Each row is a point. Each copy is the shape, with its points in the same order, turned, moved and blurred by noise. Is it also mirrored, or only turned?

Shape (7 x 2):
[[  7  12]
 [  5  17]
 [ 16  -6]
 [ 18  14]
 [ 27  -8]
 [ 22  -5]
 [-51   6]]
Copy 1 (7 x 2):
[[  6   5]
 [ 13   5]
 [ -4  -3]
 [ 11  -3]
 [ -5 -23]
 [  3 -12]
 [-14  60]]
Copy 1 is: only turned
Copy 2, 7 rows:
[[-16   5]
 [-24  -2]
 [ -2  14]
 [-24   6]
 [-10  24]
 [ -5  18]
 [  9 -58]]
Copy 2 is: only turned
Copy 3:
[[ 14  -6]
 [ 15  -5]
 [ -7 -18]
 [ 19 -19]
 [ -1 -30]
 [ -7 -23]
 [  3  49]]
Copy 3 is: only turned
Copy 4, 7 rows:
[[ -7  14]
 [-11  17]
 [  8  -2]
 [  1  18]
 [ 19   0]
 [ 12   3]
 [-59 -13]]
Copy 4 is: only turned

Shape:
[[-30   0 -12  -6]
 [-44  -1  -1 -34]
 [ 10   8  18  28]
 [ -1 -17  26  18]
 [ 14   5 -37  17]
 [ 18  31  20 -11]
 [-10  60 -10  32]
 [-28  -8 -10 -22]]
Copy 1:
[[ -3  -3  -4  11]
 [-31   5 -32  10]
 [  1  -8  43 -11]
 [ -7 -23  24 -30]
 [ 43  12   8  -9]
 [-13  34  41   2]
 [ 13   3  48  46]
 [-16   4 -20   0]]
Copy 1 is: only turned
Copy 2 (8 x 4):
[[-26   0  14   7]
 [-38  12   5 -18]
 [ 35 -11  25  14]
 [ 20 -20  32 -10]
 [ -2 -34   2  44]
 [ 34   6 -18   4]
 [ 17  30  10  58]
 [-28  -8   4  -5]]
Copy 2 is: only turned
Copy 3:
[[-12   1 -36   0]
 [-30  27 -45  -2]
 [ 14  -9  13  27]
 [-11  -8   2  41]
 [  4 -37  -3 -18]
 [  4  23  25  -2]
 [ 56   5 -11 -11]
 [-29   6 -33  -2]]
Copy 3 is: only turned

Shape (13 x 8):
[[-15  24   3 -41  22   2  -3   8]
 [ -6  16 -18  -4  24  22  35 -39]
 [-36 -16  39  -1  -1 -24 -15  15]
 [ -6  -1  40  16 -14   8 -32   0]
 [-25  -8  30 -28 -44 -47 -13   3]
 [-30 -13  30 -14 -21  26 -11   9]
 [ 16  -3 -17  11  15   6 -19   9]
 [-12  24 -15  12  14  26  40   0]
 [  6  24  -8  -5   9   1  36   2]
 [ -2 -33  -4   4  -5  -4 -11  11]
 [-10 -13  17  10 -28   3 -21   9]
 [-26  33 -32   5  18   8  30 -22]
 [ -1   6 -27   8   7  13 -33  23]]
Copy 1:
[[  6   8  40  -4 -10  38   0 -10]
 [ 11  47  27   0 -20  -5  42  13]
 [-50 -16   6  22  10  12 -11 -13]
 [-15 -14   0  19  -4 -23 -30 -15]
 [-37 -60   4 -11  12  10  13 -19]
 [-31 -11   1   6 -37   4 -16 -15]
 [ 22  23 -13  11  11  14  -9  -8]
 [ -6  52  12 -21 -13   4   9  27]
 [  8  23  20 -17   2  14  13  33]
 [ -7   0 -30  17   0  17   4 -11]
 [-19 -11 -22   3  -5  -6 -16 -14]
 [  0  55  26 -24   0   0  34   3]
 [ 20  28 -17  -6   7  22 -19 -29]]
Copy 1 is: only turned
Copy 2 (13 x 8):
[[-12 -21  18 -31  21   3   0 -20]
 [-50 -27  10  12   2 -28  28 -15]
 [ 10   5 -13 -22 -31  46  -5   1]
 [ 16  22 -18 -20 -10  19  31  16]
 [ -1  39  -6 -37 -32  22 -39   5]
 [-12  30  -9  -4  10  37  10  -2]
 [ 22 -17 -22   6  11 -18  15  -3]
 [-40 -36  -5  14  22  -6  12  16]
 [-23 -29  15  -2   6 -21  -2  18]
 [ 19   4 -25  15  -8   4  -5 -10]
 [  7  24 -28  -4  -6  11   9  11]
 [-55 -39 -18  -7   9 -21  13  -8]
 [ 21 -14 -38  -7  28  -6  13 -10]]
Copy 2 is: mirrored

Shape:
[[ 27  -5  20   5 -31 -42  12  -3  -6  10  21]
 [ 22  10 -24  34 -14   7  -9 -26  15 -19 -16]
 [ -7   1  17 -14 -15   6  -8   8  -9 -33 -35]
 [  0  41  10  17  26  21 -32  -1  53  11  24]
 [ 20 -17 -20 -18  -5   5 -10   3  12 -13  -3]
 [-10 -23 -14  15  19   4  19   9 -15   0  -5]
 [-34  -4 -52 -18   1 -21   4   3  13 -20  16]
 [ -7   7   4  -7  -5  22  36 -12 -10 -27   7]
 [ 17  -6  20 -19 -32 -22   4  -5 -33  16 -13]
 [ 27   8 -12 -31   8  19  37  22  13 -41  -2]
 [-19   8  36   4  24  15  17  -4   7  14  11]
 [-13  28   1  12  11   7  -5   7 -40  14  30]
 [ -2 -11  10   6   4 -12  28   8  -2  -5 -32]
 [ 15  -6   4   4 -31  17  32  20 -21  -8  18]
 [ 18   1 -15 -11 -12 -11  17  19  16  23 -20]]
Copy 1 (15 x 11):
[[ -6 -20  30   9   1  28  -6 -10 -21 -27  33]
 [-40  11 -26 -17   8   1   5 -19 -15 -12 -17]
 [ 15   5 -25  -1 -32  -8 -26 -25  11   0   3]
 [-41  30  17  13  15  12 -21  38  22  14 -39]
 [ -9 -34 -29   3  -4  10  -9   2   9  -6 -10]
 [ -2 -23   5 -17 -21 -13  31  -1  15  10  -2]
 [  5 -22 -25 -15 -28 -12  13  51  -3 -30 -11]
 [ -8   8 -14 -27 -30  17   7   0  35  -6  24]
 [ 25 -15   3   0  -8  26 -12 -22 -22   5  37]
 [-20 -27 -25 -18 -50  38 -13  -1  39 -11 -12]
 [  1  15  32 -13  -5  10   2  11  40  17   4]
 [ -6  20  12  14 -25  14  30  25  -4  31  20]
 [ 10 -15  13 -29 -27  -1  -1 -25   8  -4  -6]
 [-29 -23  -1  -7 -34  17   0  -7  10   6  46]
 [ -7 -36   8 -27 -13  19 -21   2 -15   6 -10]]
Copy 1 is: mirrored
Copy 2 (15 x 11):
[[ 16   5  -2   3  -2 -33   3   5 -23 -45  13]
 [ 16  -8 -30   9 -17  38   5 -22  15 -17   6]
 [-46   5  -9  -5 -20   2   7   6  20 -17 -23]
 [ 23  30  24  15  -1  13   0 -15  32  46  37]
 [-15   6  -3   1   2  19 -31 -10 -11 -11  -7]
 [ -8 -31   1 -22  17  12  10   0 -13   7 -16]
 [ -3 -19 -16 -18  23 -17 -44 -35  13  14 -23]
 [-35 -18  -8  -1   7  -6  25 -34   0  -6   6]
 [-16   5   2 -28 -22 -19   4  12 -19 -44   4]
 [-42  26 -10   7  35  13   7 -37 -13  -8 -16]
 [-12  -9  37  -6   9 -11  31  -4   9  18  14]
 [ -7  -5 -15 -34  -1 -24  18   6  -6  33  31]
 [-11  -9  12 -17   6   7  24   0   7 -24 -28]
 [-18  -1 -14   0  -3 -14  25 -19 -43  -9  -4]
 [ 11  23  16 -26  -3  10  -5 -19 -15 -20 -23]]
Copy 2 is: mirrored
Copy 3 (15 x 11):
[[ -1  13 -36  -4  29  -3 -31  15 -32  21 -14]
 [-37  -9 -35  -1 -27 -12 -34  28  12 -16  18]
 [-32 -38 -16   8 -13   2  19   8 -14   6 -15]
 [ 15  17  17  30  -6   3 -13  30   4 -60  11]
 [-20 -24   2   0  -4 -15 -17  -2  -9  10  24]
 [  6 -25 -33  -2  -5  24  -5  -8   3   9  34]
 [-15   2 -25 -20   6 -27  30 -14 -12  -8  52]
 [ -1  -9 -29 -15 -41   5   1 -19 -22  -3  -3]
 [-16  -1 -23  -6  16   9  -8   7  -9  51 -25]
 [-16 -26   2  -6 -41   1  -9  -6 -57   3  27]
 [ 36  -7 -10   1 -10  33   5   2  -3 -16  -9]
 [ -5  30 -28  24   1  42   3 -22   2  -3   7]
 [  1 -33 -32 -11 -10  21   4  24 -13  18  10]
 [  4  -7 -38  21 -21   4 -20 -17 -32  26   1]
 [  4  -7  -9   3  -9  -5  -2  32 -18  35  29]]
Copy 3 is: only turned

Shape, 18 rows:
[[  7 -20 -47  19   8  -5  -8   9  -5  -8  10  -2]
 [-27   0   7  -6  -2   0  20 -10 -22  -2   6  -6]
 [  5 -27   1  -1   3  14 -31   8 -18 -19   4   2]
 [  6  -8 -13   4 -14 -15 -23  24   8   9 -14  -4]
 [ 22  -7 -13   0   0  14  -1  -8  31 -20 -15 -21]
 [ 34 -14 -24 -18  10  12  -7 -23  -8  -2 -11 -39]
 [  9   6 -15   3 -17 -19  -4  10  25 -14   6  -2]
 [ 11  -8  -5   8 -18 -26 -25 -21   3  -3  -2  19]
 [ -5  28  27  -1  10  12   7  -2 -29  10  26   3]
 [ -8  -1  -2   6   6  24  40   1 -20  15   4   3]
 [  4  -2 -16  26  -8  -6   0  23  -8  -3  -9 -20]
 [-20  23  24   1  17  17  39  -7 -11  13  18   3]
 [ -3   2 -36  18 -27  -2 -29  -4   0 -17  -1 -10]
 [-25  16  20   4  40   8  10  -4 -35  16  22   3]
 [ 19  17 -13  -9  -7  10  39   3 -16  -4  15  -3]
 [ 13 -18 -28 -28 -10  19  -7 -15  15   6  14 -26]
 [  3 -19  -1  56 -28  -3   2  18  12   8  12 -12]
 [ 14 -17   9 -10   1 -14  -1  -4   6 -16  11 -31]]
Copy 1 (18 x 12):
[[ 11  -5  11 -26   0   7  13 -25  14 -20  -9  30]
 [-16  -9  13  -1  -1   0 -17  10  -7 -19  18 -16]
 [-14  10  -9 -26 -14 -34  -2  -3   2 -15  -3  24]
 [ -2 -10 -10  12   2 -17  29 -15   3   1  -6  21]
 [-29  20  14  -9 -11  -6  24 -41   2   1 -18  -4]
 [-43 -11  33 -12 -21 -19  13 -30  20 -23 -28   7]
 [  0   5   6  -4  -2   8  35  -9 -12  10 -13   4]
 [-20  -3  -5   1   0   3   5   3 -23   5 -27  33]
 [ -1  -5  -2  -1  -8 -11 -30  29  13  -6 -13 -32]
 [-13  -5  12  -7   9   8 -26  -5  30  -2  17 -21]
 [ -2  -4  -9  -4  16  -2  26 -16  15 -22  -3  -1]
 [ -4  -3  10   1  -2   5 -39   7   8   4   6 -49]
 [ -6  15  -5   2 -14  14  28  -7  -1 -30 -13  29]
 [ 13 -18   4  -5  -4 -15 -53  10   5 -19  -4 -30]
 [-13   1  34 -13   7  11   4  13  29   3  -4 -21]
 [-30  -9  26 -11 -47  -2  17 -22  15  -1  -4  11]
 [ -7  -8 -47 -19  12  25  23 -20  11  -4   0   0]
 [-27 -15  10 -24 -13 -18  22 -12 -14  -6 -14 -14]]
Copy 1 is: mirrored
Copy 2:
[[ -3  23   1  17  33 -22 -32 -15   1  -7  -6   8]
 [ 13   4 -18  -3 -12  11 -14 -16  -8  15  19 -26]
 [ -6   5  -4  -1  38   5   4  -7   2  -8  -7 -20]
 [  0   4 -11  -1  24   0   6 -12   4   1  -8  38]
 [ -2 -17   4  33  15  10 -19  21   7 -18  -9  13]
 [ -6 -15   1  23  19  -1 -18  -2  -1 -60  13  -2]
 [ -1  -5  -3  16  10 -14  -4   7 -16  11  -5  29]
 [ -7  12   2  29  19   7  12 -29 -30   4 -12  12]
 [  8   1  22 -22 -21  -5  15  -9 -10   8  18 -31]
 [  3  11   4   4 -21   6 -25  -8  21  13  35 -22]
 [ 23   5   8   0  26  -6 -22  -5   1   2  15  23]
 [  6   1  10 -12 -44   7 -23  -6  -3  24  26 -28]
 [ 18  -8  -7  25  32 -20 -11 -22  -5   4 -20   8]
 [  3  24  15 -39 -26   1 -15 -16  -7   3  11 -39]
 [  2   4   2  23 -16 -21  -5   6  -1   4  45  -6]
 [-27 -25 -24  26   9 -14 -18 -12   3 -25   0  -5]
 [ -5  -5  28   5  32   9 -29 -20   7  37  17  28]
 [-15 -13  -3   1  20  11 -11   8 -32 -13  11   6]]
Copy 2 is: mirrored
Copy 3:
[[ -6  19 -43   5 -15  19   8  10  32  -1 -13 -16]
 [ 14  10   6  -9  18  30 -19  -2  -4   2  -1  10]
 [-14   7 -13  25   0   6  -2 -24   5 -18 -34 -12]
 [-29   1 -18   1 -19   0  17  10  -9 -19   1  -4]
 [ 11 -15 -11  17   3  18  42   1  16  -8  -3   1]
 [-12   4  -7  39  25  36  36  16  14   6 -16 -12]
 [  8  -4 -11   2 -20   7  12  26   8 -24  -2   5]
 [  3  25   7 -10  -8  -6  19  17  -3 -21 -20 -26]
 [ 17   7  16  27  11   4 -36  12 -14  17  -1   9]
 [ 14   3 -18   2  24  20 -15  -1 -12  28  14  -5]
 [-10   3 -26   4 -16  17  14   7  -7  11  -5  17]
 [ 32  -4  17   3  18  13 -37  -1  -2  30  16   7]
 [ -5  31 -27   7 -15   6  22   8   8 -28 -12  16]
 [  4  17  22  12  15  12 -52  -4  13  35   3   1]
 [ 23  -4 -26  18  22  30  -7  30  -8   9  -5   3]
 [  2  10 -19  41  15  37  21   7  13 -24  13 -26]
 [ 11  10 -21  -1 -52   7  23 -10 -17  17   4  -6]
 [  5 -12  17  16 -14  37  16   6  10  -4 -16  -6]]
Copy 3 is: mirrored
Copy 4, 18 rows:
[[  2   1  15  11  22  11  29 -20  10  -2  -2 -26]
 [ -4   6   2  -1 -19 -14 -14   9   5  20 -24  -4]
 [-10  18  10  -1  31 -33  19   3  -3   9   1  -2]
 [ 16 -14  10   6   5 -10  27  -2 -16 -16   7   9]
 [ -8   3  30  -8  -4   6  20   6   6  13  40   1]
 [ 20   1  23  15  11 -12   5   7   7  39  42 -18]
 [  0  -3  10  -8 -21  -2  23 -19  -7 -14  19  -3]
 [ -3 -25 -10 -26  12 -17   8 -16 -14  -3  13 -12]
 [ -3  21   2   1 -17 -37 -33  21   5 -16 -11 -23]
 [ -9  17   3  19  -9  16 -26  25   4   6 -15  -9]
 [  5  -7  33  16  -1   0  16   0 -15  -6  -9 -10]
 [-11  22   5   3 -31  -7 -45  27  21  -5 -14  -7]
 [ 11  -9  16 -21   0  -4  42  -3 -11   4  -2 -28]
 [ -3  17   7   9  -3 -31 -40  22  35 -11 -27 -16]
 [ -8  20   1  25 -30   6 -10   8  -5   6  12 -31]
 [ 29  26   1  -2   1   4  17   1   7  27  33  -7]
 [  4   9  38 -16   7  20   0 -13 -36 -23 -13  -4]
 [  5  14  26   2  -8 -26  -3 -22  -3  17  21   6]]
Copy 4 is: mirrored
